Rows are points. To make a cloud, some directions were put in groups of two or more. Within a group, all points are equally far from the middle, so they leave a hole (a ring in 2 directions, a hollow ball in 3). The other directions are filled evenly. Then the cloud was stretched, turned, moved and blurred a little. Count the holes, and give their numbers of directions, smallest first.

Cloud (19 x 3)
|  4.6 | -4.0 | -5.4 |
|  5.8 |  2.9 | -7.5 |
|  4.0 | -0.4 | -3.0 |
|  0.8 |  4.0 |  3.5 |
|  2.1 | -2.6 |  3.8 |
|  5.4 | -0.3 | -7.3 |
|  0.5 | -2.6 |  0.6 |
| -2.9 |  6.2 | -4.1 |
| -3.4 |  4.3 | -3.1 |
|  6.1 |  4.5 | -5.8 |
|  7.2 | -1.0 |  0.7 |
| -2.1 |  3.8 | -3.8 |
|  7.4 |  3.4 | -2.3 |
| -1.0 |  4.2 | -1.3 |
|  7.3 |  4.3 | -6.0 |
|  3.9 | -5.0 | -4.7 |
|  1.0 | -4.3 | -0.2 |
| -3.7 | -1.7 | -0.9 |
| -0.5 | -0.1 |  3.7 |
Holes: 0

Cloud (27 x 4)
|  3.7 | -3.3 |  6.2 |  0.6 |
|  2.8 | -6.9 |  0.6 |  2.4 |
|  4.6 |  2.7 |  5.1 | -1.8 |
| -2.1 |  4.8 | -2.2 |  1.7 |
|  6.6 | -1.0 | -6.5 |  0.4 |
|  1.7 | -1.7 |  7.0 |  0.0 |
| -3.8 | -2.6 |  5.3 | -5.7 |
|  5.1 |  0.3 |  1.6 | -4.5 |
|  1.1 | -3.7 | -2.5 |  4.8 |
|  6.7 | -3.3 | -6.5 |  2.8 |
|  0.9 | -2.0 | -2.5 | -8.1 |
| -5.7 |  5.7 |  2.8 | -1.1 |
|  2.2 |  2.9 | -4.9 | -5.3 |
| -4.1 |  3.7 |  6.0 | -0.8 |
|  0.4 |  7.3 |  0.9 | -0.8 |
|  1.5 |  3.3 |  6.5 |  3.1 |
|  4.7 | -1.1 | -6.2 | -2.3 |
|  0.4 |  2.8 |  7.0 |  0.5 |
|  1.0 |  7.4 |  0.4 | -0.3 |
|  1.3 | -0.3 | -5.2 |  3.6 |
|  3.4 | -0.7 | -6.4 |  3.2 |
|  2.7 | -1.9 | -6.0 |  3.2 |
| -3.1 |  2.9 |  6.9 | -2.9 |
|  2.4 | -0.6 | -1.6 | -7.3 |
|  6.8 |  3.8 |  1.0 | -1.5 |
|  6.1 | -4.9 | -2.0 | -2.0 |
|  7.9 |  5.2 | -2.2 |  3.0 |
Holes: 1 (3)
